Every row gives one point. Examples show where two turns around zero, p and q, send a point. Write where each new point lands after one turn and then the other. Backwards means that the second turn is done in reverse. Each puzzle has new turns, and all numbers are rounded.
In the rows, 128 means zero.

Turn p:
[151 104 156] => [ 92 106 119]
[ 68 133  87] => [200 125 137]
[116 124 135] => [135 120 118]
[158 149 167] => [ 86 149 102]
[ 93 130  64] => [188 132 169]
[182 129 159] => [ 66 136 124]
Turn q:
[ 78  90 135] => [ 75 152 153]
[122 124 105] => [121 110 142]
[170 104 109] => [167 124 162]
[142 194 163] => [148 126  55]
Where do these land?
p, then q: [121 138 161] => [120  97 142]
q, then p backwards: [132  79 179] => [150 190 102]
q, then p: [162 146  72] => [ 84  79 143]
p, then q: [ 98 149 100] => [171 126 113]

Turn p:
[127 146 126 164 149 133] => [152 100 120 137 148 143]
[141 150 136 119 146 158] => [122 118  98 139 149 107]
[113  97 143 114 139 134] => [ 97 120 152 122 133 120]
[119 160  92 123 127 155] => [145 118 106 168 111 109]
[109 139 131 113 149 120] => [118 136 137 154 145 131]
[140  95 119 113 134 112] => [129 143 159 110 129 110]
[140 162 133 116 127 106] => [138 161 108 138 142 139]
[156  98 141 125  31 121] => [116 157 109  60  56 141]
[107 105 132 166 150 113] => [137  98 164 123 142 154]
Turn q:
[156 110 108 144 158 153] => [122 119  96 145 167 147]
[100 102 124  97 121  91] => [142 156 108 116  80 123]
[ 96 143 124 122 123 115] => [134 132 132 113 112  97]
[153 160  95 163 118 146] => [134 108 143 169 168 107]
[161 156 146 136 162 147] => [108  78 131 126 151 145]
[143 119 145 110 105 105] => [133 135 144 137  95 150]
[ 96 131 150 142 105 146] => [119 153 159 103 139 114]
[100 142 124 118  98 154] => [156 143 155 107 141 109]
[147  90 136 119 160  95] => [106 129  86 136  99 159]
Where do these land?
q, then p: [121 142 131 119 102 145] => [116 141 115 111 151 128]
q, then p: [130 138 107 190 121 109] => [148 113 153 142 142 184]
q, then p: [151 135 156 100 135  95] => [104 114 122 106  84 124]
p, then q: [ 96 106 149 144 153 152] => [106 166 106  99 131 138]
q, then p: [110 132  91  65 143 136] => [160 165 125  96 117  78]
p, then q: [135 113 128 127  85 120] => [163 131 157 123 119 128]
q, then p: [142 157 109 129 134 121] => [138 122 152 101 129 134]
p, then q: [139 102 154 149 152 146] => [129 138  91 101 113 148]

Turn p:
[107 118 134 120 137 126 139 147 141] => [112 136 132 101 119 126 115 127 138]
[144 142 102 155 158 159 127 108  91] => [140  74 149 144 128 126 165 147 121]
[126 127 122 105 145 100 137 107 166] => [141 144 107 104 148 137 134 113 165]
[162 123 147 116 100 155 115 169 121] => [122 138 150 152 101 156 104 105  93]
[143 151 125 169 147 145 167 119 101] => [150  71 134 143 106 112 125 151 140]
[134 167 114 184 138 158 128 126 119] => [150  91 130 143 105 137 141 183 118]
[152 117 125 124  90 106 107 154 102] => [102 133 108 164 131 134 113 105  92]
[111  89 122 119 120 110 114 130 151] => [115 150 115  96 156 128 120 116 114]
[112 120 158 119 142 102 115 112 140] => [136 157 111 108 124 104 144 114 135]
[103 139 122  91 131 116 129 123 132] => [107 152 132 127 140 126 137 124 160]
[113 113 138 107 101 132 130 112 143] => [134 160 141 125 151 119 111 123 130]
Turn q:
[118 157 101 131 114 122 158 143 120] => [140 133 111 114 119 165 152 127 108]
[143 162 140 142 109 145 136 114 119] => [162 154 143 128 144 143 124 129 115]
[120 159 145 102 105 126 101 141 126] => [115 153 151 144 109 130 123 139  92]
[129  76 109 120 108 104 128 135 113] => [109 108 120 111 121 106 159 164 148]
[112 106 137 139 160 144 139 127 127] => [113 113 131 130 142 134 124 103 160]
[154 111 118 122 163 129 136 134 113] => [132  92 116 143 135 138 115 141 149]
[136 158 104 137 154 122  85 140 121] => [145 108 139 129  82 137  93 125 117]
[119 152 135 142 121 108 137 112 120] => [153 148 126 137 116 130 146 116 127]
[129 136 150 135 125 128 145 128 119] => [134 148 129 140 138 140 134 127 138]
[118  31 141 124 103 147 103 142 176] => [ 53 126 127  83 158  64 116 145 156]
[134 142 120 128 145 108 139 135 168] => [128 131  84 132 120 125 112 111 116]
[123 146 136 114 129 154 130  85 112] => [151 122 161 146 154 125 139 110 111]
Where do these land?
q, then p: [139 124 125 159 134  90 138 118 152] => [131 123 101 143 159 162 127 129 141]
q, then p: [147  96 123  96 165 134 102 112 156] => [107 130  90  94 151 105 148 119  96]
p, then q backwards: [133 165 116 144 138 110 156 121 160] => [162 115 118 158 147 107 147 145 112]
q, then p: [135 142 140 122 113 101 151 111 130] => [132  93 113 145 122 137 121 138 142]
p, then q: [117 111 101 107 125 135 111 151  95] => [111 132 150 136 127 136 155  91 151]
p, then q: [147 151 125 156 140 114 146 104 116] => [131 117  95 100 132 116 122 151 147]
p, then q: [130 122 131 120  91 170 100 153 119] => [135 157 178 141 122 155 126 125 147]
q, then p: [121 159 142 143 142  98 123 124 130] => [154 126 115 160 140 136 121 148 119]
p, then q: [117 108 157 120 116 164 145 163 107] => [118 167 169 147 111 103 142 136 132]
p, then q: [ 95 102 120 114 117 163 108 125 115] => [113 146 141 175 119 149 136 113 144]
